Each wall is flat, endless, passes through zero and stands at right angles to its row. A trip goes straight from one point to another. List the walls that it crosses, first one first.

Walls:
(1): [ -9 -28]
(2): [-69  54]
(3): [-57 -38]
(4): [ 31 -24]
(5): [-30  10]
(6): [-16 -17]
Trips:
[ 23 -85] to [8 0] -> 3, 6, 1
[13  0] to [-15 -29] -> 1, 6, 3, 5

Walls:
(1): [ 19   0  86 -47  17  38  -1  -3]
(2): [-28  56  -3 -24 -43  -1  83  21]
(3): [ 29 -25  81  16  -6  46  15 -24]
Trips:
[-10  23   0 -16 -46  33 -53 -12] to [-72 -30   4 -17 -22   6  25 -41] -> 2, 1
[  4  14  45 -20 -82 -12 -31  40] to [  3  -5 -67   6   2  74  64 -39] -> 1
[ 16 -26 -35  30 -26  23  32 -34] to [-58   3 -29 -46  10  41  11 -29] -> 3, 1
[  3  50  -6  -7 -60  68 -11 -25] to [-25 -17 -69  -7 -35 -27  52   5] -> 1, 3
[-47  43  34  30  74  -7  57 -31] to [ -1  17   1  -2  29 -41  27 -30] -> 3, 1
[-26 -40 -45  32  17 -33  -2   7] to [ 22  16  31 -21 -27  40 -25 -58] -> 3, 1
[-43  -3   1 -68  28  37  24 -27] to [-48  41  31  -4   3 -24 -31 -12] -> 3

Walls:
(1): [-14   7  40 -29 -13 -95 -10  -1 -22  49  -9   6   6 -24]
(2): [-6 11  9 -6 43 45  3  6 24 48 14 37 -8 40]
(3): [ 18 -28   3 -22 -14  -4  15 -11 -33  54 -13   3  -9  11]
(4): [-46  -8  -5   2 -61   2  -8  25  54 -48  -6 -73  -3  59]
(5): [-54  16  -8  13   9 -14 -22  12  15  26  47 -40  -7   5]
(6): [ 17  20  11 -25 -25  30  23   8   8 -33  32  -7  12  55]
Trips:
[ 18 -13 -57 -21 -23  17   4   1  19 -51 -20 -17  27 -32] to [ 23 -18 -36  -4   5 -41  -6 -22   0  29  13  46 -65  -7] -> 6, 4, 3, 1, 2
[-24  -5  -8  27 -26 -27 -29 -31  -8  34   6 -67 -29  -8] to [-37  28 -28  20  11 -33 -32   1  31  53  29  12  29 -37] -> 3, 4, 2
[ 28 -13  10   4  30  20 -26   2 -10   3 -17  11 -31 -59] to [ 33 -14 -46 -25  12 -47  31 -25 -28   6   5  14  17  32] -> 1, 6
[ -1  -7 -73 -11   8 -10 -24  11  19 -22   8   6 -26 -44] to [-47  -5 -13  39  -1 -39  14   1  31  20 -67 -16  -7  63] -> 4, 1, 2, 3
[-19 -11  28  17  24  90  -7 -38 -16  58 -30  29 -43  16] to [  9  59  -1  10 -36  34  24  27  -3  -6  -6 -53 -23   9] -> 6, 4, 5, 3, 2
[-63 -32  37  12  48 -20   7   8 -28 -25 -32  14  20  30] to [  4 -61   8   7 -14  36   7 -33 -11  13   7  19  19 -65] -> 5, 4, 3, 2, 1

Walls:
(1): [ -5   8  29  42 -65 -18  37  18 -16  26  45   1 -62  17  64 -33  35 -23
   7   0 -44 -20  -3  19 -18 -32  31  -1  -4 -30 -81  30]
(2): [ 17 -46   8  -7  -8 -15 -30  -2   3 -26 -19 -38 -24  11   7 -57  55 -17
 -38  -7 -47   8  39 -20 -12   7   4  14 -43 -13 -20 -18]
(3): [-14  23 -10 -16 -45 -43  19   0  20   4  32  19  17 -52 -31   9 -30 -46
   5  24 -33  -9  46  41 -21  29  10 -23  12 -38 -25  23]
(4): [-46   1   7   0 -11 -29 -13 -70  55   0 -33 -68  -8   6 -19   6  -4  66
 -54 -44  55  42  38  47 -37 -20 -19   7  52   0  19 -63]
(5): [ -2   3 -95 -18 -37 -16   8  41  47   5 -77  -8 -14  35 -65  -8 -34  -2
  12 -40  21  -7  30 -14  19 -25 -13  30   7  23  -4   5]
Trips:
[-15  56   5  41 -54  36 -13  37 -14  27  21  -6 -37 -14   2  41   3   9
 -13  -2 -10  -6  40 -29  -7 -27 -12 -34 -38  12 -36  12] to [ -2 -16  59 -19 -10  12   9   2 -43  31  15  14  21  -6 -28 -92 -27 -23
  16   7 -26  -6  46  74 -26 -35  36   7 -33  31 -16 -15] -> 5, 2
[ 12   8   2 -10 -15  18  17 -51 -35 -20  30  36 -13   7  11 -52  33 -14
 -36   9 -10  38 -34 -21  10   1   5 -28 -24  -8  23  12] to [ 73  63  48   4  13  26 -42 -32  17  58 -16  27 -15  -2 -48  14 -41  41
  34  33  -3  -1 -29 -27   9 -22  10 -77 -58   3  47 -37] -> 1, 2
[ 32   4  50  12  -8 -50  -6  -4  -5 -22  -3  10  29  16 -16   3  -9  23
 -13   1  -2  16 -83 -46  27  48 -24  16 -44 -17 -26  21] to [ 52 -40  16 -54  24 -18 -23 -25   1  -1  68   9  18  30  34  21 -18  16
  44 -51 -36  70  29   1  18   1   0   6 -36 -20  21  -2] -> none

Walls:
(1): [ 47 -13 -30 -10  30 -33  16   1  -5 -30  36 -26  -7   1  -4   9  30  62
   5  16 -23  26  -6 -50 -37  42  16   3 -38 -31  -2  17  37  -8 -15   5
 -26 -40   3  14   0 -22   6 -10  -9   3  24   5]
(2): [ 22 -12 -57 -32  22  48 -12 -30 -37 -10  16   6 -68 -11 -44  26   7   1
 -11   4  -3  -9 -32  26 -16 -44 -19  14 -23  13  -1  17  37   9  29  41
 -83  20  67  11 -32  11  12 -10 -31 -29  41  15]
(3): [-24  10  16  14   9  -9  42   0  -8  -6  -9 -11  18  10  23 -17 -53  13
  21  68 -49  -8  26  -5 -76  -7  30  -1 -22 -36   2  -5  50 -47  26  21
 -43 -47  48 -46 -33 -13 -18 -13 -31  -3 -41  13]
(4): [-53  -7   6   5 -46  -1  33  12 -17   1  27  40  -8   8 -52 -28  42 -36
 -55 -40  -2   0  -4  17 -56 -39 -34 -62 -39 -20  -8  18  25   5  -3  41
  16  29 -23  17  -2 -33  -5 -30  -4  47  21   5]
(5): [ -3  45  24   7 -13 -26 -38 -32  -5  11   6  -5  31   5  47  61  10 -34
   3  42 -36  -3 -30  17  47  32 -18  14  43 -37 -34 -29  21 -17  22 -32
  14   0  37  -6 -38  23  27 -18   1  65  22   8]
(6): [ -1 -58 -42   9  -6   3  10  13 -44  39  22 -13  25 -23  12  -2  10 -25
 -11 -23  14  -5  35  12   3 -20  23 -13 -10  20  18  -3  13 -33  -7 -24
  25   9  23 -24  38 -44   5 -43 -23  -4  16  43]
(7): [-11 -48  22 -45  11  -8 -22  35   7   7 -39   3 -28  -7   1  -1  -6   5
  -6 -13  -9  56  19  11  -7 -56  13  94 -12  61  -8  15  22 -11  -8  39
 -31   9 -14  13   5  68  18  -5   8  13 -41   3]
(8): [-37  -9   2  10  47 -15 -33  42  24  -5  12  -2 -37  19  10   8  17  24
  -8  13  19  10  12 -32   9 -36 -37 -20 -44 -26 -27 -18 -39  63 -20  -2
  34 -68  63  11 -37 -12  26 -25  11  -4  53   5]
Trips:
[-18   8  31 -50  -5 -18  -8   2  47  52  -8 -24  10 -14  14  -3 -27  28
  36  11 -53 -15  -8  48  15  -3 -38  -7  47  10 -23   5  15  -3 -11 -20
  -8 -11  19 -17 -63  42  -9   6  49 -19  -3  21] to [ 20   9  12  -6  29  24  -8  -7  22   0   5  25 -14  41  27 -19  -8   1
 -41   6   2   5 -31  -1  30   9  -5 -19   3  29 -41  26  13 -24 -11 -63
 -25  31  46 -20 -10 -45 -10   2 -20  -9  73  -8] -> 2, 7, 3, 6, 1
[ 36 -54  36   7  37 -16  23   1   0 -32  27 -30 -18  39 -10 -18   4  17
 -16 -29  16  17  63  26  11 -14  44 -10   1  28  -2   9 -18 -18 -10  37
   5  15  21 -25  22  15 -24  53  35   7 -13 -14] to [ -3 -48 -11  16  36 -51 -18 -10 -38 -40  -7  -6  11 -31  -2  58   3   6
   5  -5  28 -36 -13   0  49  30  47 -32   4 -20  27  47  29 -13 -14 -16
  17  16 -24  -5  51 -11  -1 -68   7  17  21   6] -> 7, 5
[-32  -6 -30   8  29  -3  -8   8  -1  11  16   7  -3  -4   9  15 -31  29
 -22  -1 -32  36  70   0 -47 -61 -20   7 -31  30  -9 -13 -39   3 -41  35
 -16 -63  -2  36   6 -22 -46  16  51  29 -12 -33] to [  5  -9 -13 -47   4   2   9 -46 -19  -9   3  16 -12 -36  -9 -27  -2  27
 -34 -54 -18  58  14  20 -24  15 -14  -2 -19  16  36  24  13 -12  54 -17
  16 -12 -39 -11  18  17  -7 -13  42 -11  11  22] -> 6, 2, 3, 8
[ 47  -2   6 -14  23  -6 -16 -31 -36  11  -7  45   7  13  18  -4 -26 -31
  21  26 -20  34 -17  35   6   5 -22 -17 -10  26  32   5 -23  31   3  15
   3 -28  36  -9 -10 -54   8  -5 -45  -9 -20  -4] to [ -4 -15 -27  35  11  15  -6 -51 -27  12 -10  -7   5 -14 -11  15 -37  -7
  19  15 -20  20 -40  43 -42  -3 -11 -13 -20  34  20  -9 -44 -19  34 -49
   7  42  -8  -1 -29  -2  -6   0  19  20 -53 -73] -> 8, 6
[-19 -11  -1 -26  -3 -26   5  19  10 -34 -54 -31 -41   6 -11   1  45 -19
  30   2  38   0 -32  -6  46 -25 -39  37  37 -18  -5   3 -27   6 -19   6
   5 -41 -34  -1 -28 -23 -13  28 -60  22  20 -54] to [ 20  66 -32  -9 -14 -11  29  32  37  -2  -1 -21 -49   9  12  -9  10  11
  24 -42 -31  14 -32  22  18  36  52  23 -49 -19 -13   5  18  -6  61  -5
 -45   7 -20  11 -18  17 -17 -19 -56   1  18 -15] -> 2, 1, 8, 3

Walls:
(1): [ 24   6 -31 -39 -10  41  17  15 -18   0 -37  25 -14 -47 -12 -10   8 -22
  34  27  39 -12   7   0  18   6  10  36  35  19 -14  45  23  30 -10   0
  35  26  14 -28 -17  17   9 -28 -68 -28  40 -26]
(2): [  9  10  -2  -9  10 -40 -44 -37  -9 -32 -41  52 -41  -6  35  31 -49   2
  18 -21 -27   2 -24 -52  -5  11 -14  -4 -44  -9  -9  10 -16  -8 -48   2
  23  -8 -51 -13 -32 -22  46  33 -37   1  26  30]
(3): [ 33  41  35  32  32  10  20  -9  33 -24  20  25  23 -39  -3  -8 -40  -1
  19   1 -14  24 -12 -35  40   4 -36  -9   6  34  24  49 -49  12  55 -26
  -6  48 -18  37  17  16  23   7  84   1 -16 -29]
(4): [-40  14 -38  -2  72 -23  16  57  12 -35 -35 -15 -52  15  -5 -37 -58  70
 -12 -21 -10  -9  61  16  -6  -9  67   4 -25 -21  13 -21  -9  20  16  33
 -11  26  -3  -2  46  10  54   8 -27   7 -17 -11]
(5): [-36 -36 -35  13  -8 -24  46   0  57  12   7  51 -39   8  -2 -40 -41   8
  26  55  17 -16  15  17  -5  19 -24  20  13  -9  -6 -74 -32  -3  43  -9
  38  15 -46 -68 -67  15  -1  35 -20 -12  13   8]
Trips:
[ -2   3 -14  -6   8   8  10  43  28 -30  13  36  -6  58 -16  22  20  -6
  19  25   5 -36  29  17  10 -31  33 -42 -25  38 -35  -6  52   1  30  29
   5 -18  20 -44 -19 -38  -6  -1  54 -33 -55  -2] to [ 10  27  11 -64  -7 -24 -21 -12   2 -44 -18  15  28   3 -59   0  -8 -13
 -21 -16   6  -6   6  18 -12 -10 -13 -19 -46 -39 -25 -45   3 -29  43  23
  36  21 -45  76 -17 -20  31  -5  32  -8 -18   2] -> 3, 2, 5
[-37   1   0 -16  26 -15 -22   5 -20  23 -30  49 -40  24 -11  68 -14  21
 -30 -86 -25 -38 -21  -2  40  13   0 -20  12 -15  -1 -14  10  15 -17  52
  -1 -47  56  13 -22 -20  -1  79 -26 -30 -29 -12] to [ -1  29  -7  -5  10   5 -31 -25  11 -17  43  53 -29   6 -12  37 -42  -2
  -1 -67  43  30  33  41  27  29  35 -79 -29  15  26  41 -29 -23 -17  -2
 -23 -33  -7 -14 -55  -7 -20   9  14 -15  -3 -18] -> 3
[ 20  41  -9  63  85  30 -37  13   1 -18  -7  -8  -2  22  55  45 -15  -8
  19  29 -32  61 -31  -6  19  33 -14  32   2  -5  -2 -39 -27 -21   5 -79
  16 -35 -39   9   6 -26 -89 -16 -51  35  16 -40] to [ -2  16  69  -7 -17  -8 -36 -49  -6  42 -31  59   9 -30 -22  15  -1 -47
   4 -10 -15  54  66  43  -1  16  14  23  51  16 -18 -16   5  -7 -63 -25
  36 -17 -49  33  42  31  52 -38 -28 -14  -1 -13] -> 5, 1, 3
[ 52   6 -30  19  18   8 -10  -5  38  11 -34  43 -21 -41  19 -11  25  56
 -38  -5   3  26  -4 -15  37  24  18   2  46 -21 -34 -17  11  48 -18  -8
  -8 -60 -76  21 -34  34 -53  54 -13 -27   1   7] to [ 35  18 -37 -81 -13 -33 -30   9  -7   5  30  55 -35   3   1  26  74 -44
  52 -17   3  54 -15  34  36 -16   3 -22  -4 -55 -36 -27  10  -7  33  69
  13  -5  24 -12 -41   0  28  -7  63  -1  14  43] -> none
[ 23  73 -12   3  14 -21  -7  20 -31 -20  46  18  17 -41 -29 -50 -11  12
 -27   0   9 -22  -6  26  55  30   7 -13 -23 -16  27   8  45  19 -45 -11
 -19  27   7 -23   8 -12  -7  -3 -16  21 -21  38] to [ -6   7 -38  11  21 -14  -5 -25   6 -47  48   4  17  20   2 -20 -16  -9
  22 -38  49  10  24  49  35   8  24 -23  26 -23  34  22 -31  -9  54  -2
   3  23 -17  65   7  -3 -22 -12 -31 -34  11 -10] -> 5
[ 46  -5 -37 -16  33 -23  44 -53 -26 -32 -13  23   0  28  50  -3 -16 -17
 -61 -35 -25   7  30  17  23  34 -34   9   3  15 -37  -3  15  49   4  45
 -18  -7 -20 -15 -34  56 -15  64  -8  25  11  49] to [ -6  23 -34 -42   1 -16 -12  38  24 -18 -42  14  12  32 -17   4  38  -1
 -29 -14 -10 -22 -32 -26  -7  30  22 -70 -10  -3 -12 -23 -28  14   6  16
  16  21 -44 -49  74  16  -4 -12 -12 -14  -2  32] -> none
[ 86  26 -23 -21 -21 -39 -65  -2 -11  15 -17 -27 -24 -16  19 -14  36   9
 -37  49 -54  22 -16  18  -6 -12 -27 -11  45 -22  -7 -15 -12 -49 -30  26
 -31  32  51 -13 -14  37 -15  48   9  30 -28 -24] to [ 68 -29 -35 -56  -1  49 -19 -55   1 -22 -14  -9 -18  11  35  15 -20 -14
  -7 -64 -36 -61   8   0 -43  19  77   4 -22  -4 -59  39  -1  25  -4 -32
   7 -14   3   7  22 -57  10 -15   7  17   7 -58] -> 2, 1, 4
